Rows are points. Before rounding, the points of a table are all equally far from one centre. They may lie mostly on one side of it. Write the centre, to within rounding.

Points:
array([[ 39,  -9],
       [ 43,   2],
       [ 44,   6],
       [ 15, -30],
       [ 44,   5],
       [ -6, -33],
       [ 38, -12]])
Centre: [ 0, 11]

Points:
array([[ -9,  -4,  26, -17,   4, -12, -29,   4],
       [-12,  25,   4, -37, -25,  -5, -28,  -5],
       [-25,  11,  33, -34,  -9,  10,   5, -20],
       [-12,  24,  39, -30, -13,  12, -13, -14],
       [-28,   9,  10, -36, -15,  20,   1, -15],
       [-20,   1,  31, -30, -13,  12,   0, -23],
       [-23,  39,  -7, -15,  -8,   3,  20, -21],
       [-30,   9,  25, -32, -17,  17,  -8,  -9],
       [-26,  16,  17, -47,   8,  10,   4,  -1],
       [-35,  26,  -2, -21, -11,  -1,  -8, -13],
       [-29,   6,  21, -18,  -3,  -5,  -7, -24],
       [ -5,  23,  16, -56, -27,   0,  13, -20],
       [  1,   3,  31, -60, -10,  -5,  18, -10],
       [-21,  22,   7, -11,  16,  -1,  12, -24]])
Centre: [  3,  13,  11, -16, -16,  -6,  13,  10]

Points (17 x 12):
array([[ -6, -10,  10,  20, -42,  17, -18,   8,   9, -33,  25,  50],
       [  8,   8,  -8,  37, -27,  13, -13, -18,   8, -35,  23,  20],
       [ 46, -25,  22,   1, -34, -11,  10,  16, -13, -27,  14,  15],
       [ 19, -29,   6,  12, -38,   0,  -2,  -9,  36, -60,   8,  41],
       [ 17, -12,  -4,  14, -52,   4,   2, -16,   8, -43,  28,  19],
       [ 12,   4,   9,   5, -14,  27, -17,   9,  35, -46,  19,  29],
       [ 35,   2,  14,  -8, -31,   4,  12,   4,   0, -53,  30,  29],
       [ 12, -13,  14,  -5, -23,   3,  -8,   7,   4, -33,  45,  44],
       [ 26,  -4,  -2,   7, -29,   0,  -1,   3,  40, -46,  28,  32],
       [  5,  11,  -3,  11, -55, -11,   1,   4,  13, -28,  21,  55],
       [ 38,  12,  31,   2, -21, -22,  13,  17,  -2, -32,  28,  36],
       [ 27,  -5,   5,  31, -45,   9,   5,  -7,  -2, -34,  30,  27],
       [  7,   8,  -7,  16, -42,   4, -18,  -1,  -2, -46,  26,  36],
       [ 25,   7,  -9,  20, -38,  -2,  -6,   5,  -2, -14,  32,  23],
       [ 34,   4,   6,  24, -16,   3, -10, -18,  26, -45,  27,  26],
       [ 16,  -6,  13,  17, -33,  -1,   9,   2,  -4, -40,  36,  59],
       [ 19,  -6,  -9,  27, -20,  22, -13,   2,  17, -31,  27,  41]])
Centre: [  6,  -6,  15,   6, -15,  -6,   5,  -4,   7, -25,  -9,  28]

Points (26 x 20):
array([[-19, -17,   1, -22,  -7,   3, -27,  -1,  28,  20, -24,  20,  41,
        -26, -12,   9,  -2,  12, -35, -31],
       [-10,  -5,  -3,   3,   3,  21,   3,   5,  40,  24, -31,  42,   8,
          7, -26,  14,  -8,  31, -18, -40],
       [-60, -13,  -4,  -6, -15,   2, -25, -32,  48,   4, -35,   4,  -2,
        -24,  -8,   1,  18,   1, -10, -14],
       [-22,   1,  13, -19,  -1,  28, -17, -13,  40,  11, -44,  39,  10,
         13,  -6,  17,  13,   8, -11, -15],
       [  3,  -7, -11, -14, -32,   7, -25,   2,  40,  18, -15,   9,  14,
          1, -36,   6, -19,   1, -34, -50],
       [-30, -10,   0,   6, -16,  20, -35,  -8,   6,  11, -39,  14,  26,
         12,  -2,  19,  13,  35, -20,   4],
       [-21, -32,  30, -17, -15,  26, -12, -25,  26,  18, -31,  20,  33,
        -10, -17,  17,   1,   4, -12,  -1],
       [-58, -15,   4, -26,  -9,  25, -21, -25,  35,  28, -45,  -4,  -2,
         15, -31,   4,   7,   3, -23, -32],
       [-33, -18,   3, -34,  -5,  -1, -19, -12,  39, -20, -35, -13,   3,
         10, -11,   1,  -8,  22, -10, -53],
       [-45,  -4,  13, -24,  14,  34, -42, -15,  23, -10, -19,  12,   9,
          1,  -5, -25,  15,   4, -26,  -3],
       [-18,  -9, -25, -29, -12,  28,   1, -30,  24,  15, -48,  18,   3,
         18, -32,   7,  13,  16, -33, -47],
       [-25, -37,  -1,  -1,   3,  13,   0, -10,  18,  43, -30,   1,  34,
         10,   0, -12,  11,  10, -44, -33],
       [  1,   7,  -9, -33,  -5,   6,  21,  -8,   9,  -2, -44,  33,  -1,
         -7,  -6,  20,  33,   9, -33, -30],
       [-27, -25,  -4,  -5, -23, -15,  -6, -32,  41,  -2, -25,  16,  22,
         15, -33,   4, -10,  28,  -1, -23],
       [-46,  12,   2, -15,  -7,  23, -30, -11,  39,  -9, -29,   6,  22,
         17, -23,  14,   5,  19, -20, -18],
       [ -9, -31, -10, -28, -12,  21, -30, -24,  33,   2, -48,   3,  -7,
         15, -27, -15,  14,  24, -45,  -3],
       [-14, -41,  21,  -5,  -7, -11,  12, -22,  29,   2, -48,  13, -29,
         10,  -8, -12,  -4,  19,  -8, -45],
       [-43,  -9,  17,   0, -13,  -4, -10, -15,   9,   7, -26,  29,  31,
          2, -24,   1,  -1,  20, -53,  -7],
       [-23, -41,   9, -26,  -3, -15, -31, -26,  45,   6, -35,   0,  19,
         -6, -17,  23,  -5,   3, -21, -17],
       [-18, -11,   8, -18,  -9,  33, -15, -19,  40,  19, -48,  28,  16,
          0, -24,  -1,  17,   9, -15, -26],
       [-27, -30,   7, -14, -14, -18, -37, -21,  51,   5, -20,   3,  25,
         -8,  -4,   4,   7,   4, -25, -21],
       [-22, -16,   8, -11, -34,  42,  -5,  -1,  27,  28, -46,  24,   3,
         15, -29,  -8, -13,  11, -18, -20],
       [-25,  -7, -13, -10, -39,  13, -26,   3,  37,  29, -29,  16,  28,
          2,  -2, -11,  -7,  13, -23, -21],
       [-25, -32,  10, -21, -44,   4, -10, -25,  17,   4, -28,  34,   8,
          1, -14, -17,  15,   9,  -8, -32],
       [-46,  10, -12, -25,  -4,  35, -17,  -3,  16,   5, -23,  39,  11,
         -2, -28, -18,  20,   4, -14, -12],
       [-18,  10,  24, -18, -17,  11, -27,  -9,  51,  28, -28,   0,   3,
          1, -31,  22,   5,  20, -29,  13]])
Centre: [-16, -10,  -7, -12,   0,   9,   0, -15,   7,  13,  -2,  -2, -18,  -3,  -9,
   6,  -6,   8, -20, -11]

Points, 31 rows:
array([[-25,  28,  -5,  12,  11,  -3,  -8, -18, -42,   5, -13, -19,  35,
         15,  -7,  13,  39,  -4,   6,  20,  17,  11, -12,  15],
       [-17,  25,  -7,   7,  22,   1, -14,  15, -23,   2, -16, -21,  28,
         12,   3,  -5,  60, -10,   9,   4,  17,  29,   1,  17],
       [-15,  20, -16,  21,   5,   6,  12,  35, -26,   0, -11,  -6,  37,
         10,  -5,  -4,  38, -10,  16,  21,  22,  20,  -5,   4],
       [ -6,  22, -14,  -2,  20,   5,   5,  11, -32,  12, -25, -17,  40,
         -3,   3, -11,  39,  -2,  16,  -5,   3,  12,  11,  -6],
       [-15,  25, -22,  13,  -7,  -6,   5,   8, -18,  10, -19,   0,  37,
          4, -13,  14,  46, -19,  17,  15,  10,   6, -12,  17],
       [ -8,  25,  -3,   2,   7,   0, -15, -18, -15,  -9, -19, -20,  56,
         -5, -12,   4,  31,  -8,  11,  21,   1,  25, -11,  -4],
       [-17,  15, -13,  -4,   8, -14,  -6,   7,  -7,  13, -25, -23,  33,
         -5, -12,  -7,  35, -21,  21,  19,  10,  34,   8,   1],
       [-12,  17, -28,  10,  13,   0,   4,   1, -34,  13, -21, -19,  28,
          6,  -8,  11,  42,  -9,  23,  26,  21,  20,  -9,   8],
       [-17,   4, -21,   6,  29,  11,  -2,  10, -19,  10, -13,  -5,  42,
        -20, -22, -12,  37,  -4,  10,  20, -11,  30, -26,  14],
       [-13,  16,  -4,  10,  15, -16,  -3, -10, -14,  -1, -33, -20,  39,
         -5, -10,   7,  52,  -5,   4,  15,   1,   8, -15,   6],
       [-13,  28,  -3,  11,   1,   8,  -2,   6, -16,  12,  -4,  -5,  27,
         17,   5,  -6,  38,   0,   1,  39,   6,   3,  -8, -10],
       [-11,  23, -13,   8,  16,   1,   9,  10, -28,  -2, -14,   5,  48,
          1, -23, -16,  44,  -3,  -1,  19,  12,  19, -13,  14],
       [-10,  17,  -9,   5,  21,  -8,  -4,  -5, -28,  12, -17, -11,  35,
          4, -13,   3,  58,  -8, -12,  12,  -3,  27,  -2,   9],
       [-19,  14, -19,  11,  -4,   2,  -3,   5, -26,   5, -21, -12,  42,
         12, -15,   1,  41,  -8,  19,   8,   8,  18, -14,  -9],
       [-17,   7, -30,   0,  16, -10,  13,   3, -36,  25,   1,  -4,  22,
         -6, -17,  -6,  53,  -9,  12,   3,   9,  24, -10,  21],
       [-31,  26,  -4,   6,   2,  -7, -10,   6, -22,   6, -31, -17,  39,
         -1, -10,  -8,  37,  -6,  23,  12,   4,  16,   3,  -3],
       [-14,  27,  -8,   5,  11,  11,   9,  -1, -16,  12, -15, -15,  24,
         -7, -28,  -7,  38,  -8,  14,  16,  25,  22,  -6,  -2],
       [-25,  16, -14,  13,   9,  -2,  -1,  -5, -13,   0, -23,  -6,  42,
          9, -24,  -3,  37,  -6,  12,  12,  14,  23, -10,   1],
       [-26,  21, -26,  10,  -5,  -1,  -7,  12, -31,   6, -14, -28,  41,
          8, -10,   8,  45,  -8,   1,   8,  -2,   2,  -7,   6],
       [-18,  30,  -8,   3,   0,  18,  -5,   0, -12,  -5, -11, -30,  28,
          5,  -1,   5,  41, -12,  20,  30,  -6,  13,   3,   2],
       [-36,  32,  -3,  -3,  12,   6,   0,   4,  -4,   6, -19, -26,  37,
         -5,  -3,   2,  43,  -3,  12,  19,   3,  14, -13,  14],
       [-28,  21, -33,  -3,   4,  -5,   1,  -2, -25,   8, -13, -36,  38,
          1, -11, -13,  23, -22,   4,   9,  12,   5,  -3,  24],
       [-17,  24,  -6,  -4,   3,  -1,  -6,   6, -26,  12, -22, -15,  30,
          1, -23,   2,  49, -19,  -8,  -1,   7,  20,  -9,   5],
       [-18,  17, -15,  -3,   3,   7,  -4,  -7,  -9, -13, -25, -21,  20,
          0,  -7,  -2,  54,  -6,  -1,  11,  20,   9,  -2,   5],
       [-15,  18, -25,  11,   8,   7,   6,  19,   8,  -3,   0, -13,  50,
          2,  -8,   5,  37,   7,   6,  24,  12,  13,  -4,   5],
       [ -9,  25,  -2,  11,  14,  -8,   7, -10, -19,  12, -12, -35,  37,
         10, -16,  -4,  33, -10,  -3,  13,   3,   6,   1,  -5],
       [-18,  24, -12,  11,  10,  -5,  -5,   6, -19,  -2, -31, -23,  35,
         14, -16,  13,  34, -15,  27,   9,  10,  18,   0,  10],
       [-32,  42, -14,  10,   2, -16,   8,  14, -22,  -6, -14, -17,  24,
          1,  -7,   0,  48, -11,  18,   4,  13,  13, -17,  25],
       [-10,  22, -25,   4,  13, -15,   5,   4, -28,  23, -21,  -9,  44,
         -5,   1,  20,  42,  -3,   3,  17,   8,  32,  -8,  11],
       [-25,   6, -12,  10,   1, -15,  -2,  -6, -26,  19, -29,  -4,  40,
        -19, -24,  -8,  39,   3,  24,  12,   9,  20, -13,  18],
       [ -5,  26, -15,  20,   2,   0,  11, -13, -27,  -7, -24,   2,  26,
          5, -13,   0,  36,  -7,  -1,  17,  10,   5,   9,   2]])
Centre: [ -2,   8,  -5,   7,   5,  -9, -12,   8, -22,  -2,   6, -11,  18, -12,   4,
  -2,  15,   1,   8,   6,   4,  15,  -9,  20]

Points, 28 rows:
array([[-36, -19,  -9,  -1,  -9, -29,  13,  -6, -23,  36,  -5,  21, -26,
         15,  13,  18,  -8, -34,  10, -44,  -3,  -1,  13,  -8],
       [-14, -12,   2, -15,  18, -27,  14, -21, -34,  16,   5,  24, -35,
         -1,   5,  29,  18, -28,  18, -38,  -3,  -4,  18,  -4],
       [-22,  -8,  -8, -27,  14, -23,  11,  12, -31,  19, -11,  13, -31,
        -15,  15,  19,  -2, -34,  20, -22,  -3,   0,  22, -22],
       [-16, -19,  -9, -32,  27, -49,   1, -21, -35,  12,   1,  -1,  -9,
         -9,   1,  38,   8, -28,  28, -13, -19,  12,  10, -13],
       [-12,   8, -22,  13,   8, -34,   6, -11, -40,  21,  -7,   3, -13,
         -7,  10,  22, -30, -37,  15, -31,  -2, -10,   6, -11],
       [-21, -11,  -8,   6,  20, -27,  15, -17, -32,  18,   6,  -3, -14,
        -18,  25,  24,  14, -28,  39, -21, -16, -13,  -9,   4],
       [  1, -12,  11, -15,  12, -39,  13,  -5, -36,  28, -10,   5, -30,
          2,  12,  26,   3, -45,  30, -29,   0,  -4,  21, -21],
       [-22,  -1,  12,   3,  25, -45,  -6, -18, -39,  23, -10,  13, -33,
         -2,  16,  18, -16, -12,  21, -29,   6,  15,  15,  -5],
       [ -5,  -5,  12,  -9,  38, -26,   2,  -6, -25,   1,   1,  17, -40,
         -3,  19,   4,   7, -25,  30, -23, -15,  -4,   8, -23],
       [-10,  -6, -20, -17,  10, -44,  24, -11, -29,  25,  24,  -1, -12,
         10,  10,  21, -15, -26,  36, -25,  -5,  -2,  12,   2],
       [-22,  -9,  15,   6,  12, -21,  19, -18, -28,  26, -18,  -6, -44,
          8,  13,  35,  11, -19,  25, -20, -24,  -6,  19,   8],
       [-22, -21,  10,  -7,  19, -35,  -2,  -1, -34,   8,   9,   7,   1,
         -7,  19,  25,  -7, -23,  46, -19,  -3,   9,  28, -10],
       [-23, -20,  -9, -19,  23, -54,  29,  -5, -38,  19,  -6,  -4, -17,
         -9,  19,  25,  -6, -22,  28, -36, -16,  12,  28, -18],
       [-19, -28,  -4,  -5,  36, -36,   8,  -9, -34,  36,  -7,  -5, -18,
        -16,  21,  17, -21, -20,  17, -32, -11,  14,   7, -13],
       [-20,  -9, -11,   8,  42, -37,   9, -11, -34,   8, -11,  19, -15,
        -14,   5,  35, -18, -18,   1, -36,  -3, -15,   1,  -6],
       [ -5, -18,   2, -24,  20, -19,  12, -19, -42,  -3,  -8,   0, -17,
          7,  18,  34,  10, -38,  22, -33,  -9, -17,   5,  -2],
       [-33, -13,  -5,   3,   8, -58,  15, -18,  -9,  10,  15, -17, -25,
        -15,  -7,  26,   1, -37,  26, -30, -22,  -4,   8,   2],
       [ -4, -18, -20, -14,  29, -33,  13,   1, -32,  18,   4,  15, -25,
        -12,   8,  25,  -9, -16,  19, -23, -33,  16,  18, -26],
       [-14,  -1,  18,  24,  23, -21,  -8, -29, -33,   9,   5, -18, -30,
          9,  13,  25,  15,  -5,  27,  -9, -17,  10,  23,  -2],
       [ 10, -21, -12, -13,  15, -44,   3, -39, -32,  18,   3,   1, -22,
         19,   4,  26, -11, -19,  22, -21, -25,   5,   9,  -7],
       [-10,  -7,  -9,  -9,  10, -20,  19,   0, -60,  13,  -8,   7, -38,
          7,  -6,  19, -10, -26,  12, -33,   5,  -6,   6,  -4],
       [-24, -14,   6,  -3,  21, -31,  22,  -6, -22,  28,  -3, -12, -23,
          8,  -2,  24,  -2, -44,  38, -41,  -2,   6,  20, -19],
       [  4, -25, -24,  -3,  19, -33,  -9,   1, -42,  16,   0,   0, -22,
          7,   7,  49,  12, -33,  13, -31, -16,   7,   8,  -3],
       [-14, -14,  -5, -15,  34, -20,  12, -16, -24,  24, -10,  -5, -33,
          8,  20,  16,  27, -23,  20, -16,   2,   0,  41, -13],
       [-16,   4, -26,  -3,  25, -36,  10, -11, -53,  16,  -2,  -2, -28,
         -1,  13,   7,   7, -33,  15, -43,  -4, -19,  19,   9],
       [-13,  -7, -25,  -6,  17, -23,  12,  -1, -22,  -7,  20,  13,  -8,
         -6,   7,  27,   4, -36,  14, -35,  -7,   3,  34,  10],
       [ 20,  18, -10,   6,  23, -33,  28, -12, -38,  23,  -2,  17, -17,
          2,   3,  26,  -5, -23,   9, -24, -10,   0,  28, -18],
       [-12,  -3,  12, -14,  32, -27,  18, -18, -20,  12,  -7,  10, -41,
        -11,   9,  20,   9, -34,  22, -32, -15, -13,  16, -19]])
Centre: [-14,  -7,   3,   1,  11, -40,   7,   2, -23,  12,  -4,  -7,  -3,  10,   4,
   9,  11, -12,  -2, -20, -15,  -3,  10,  -8]
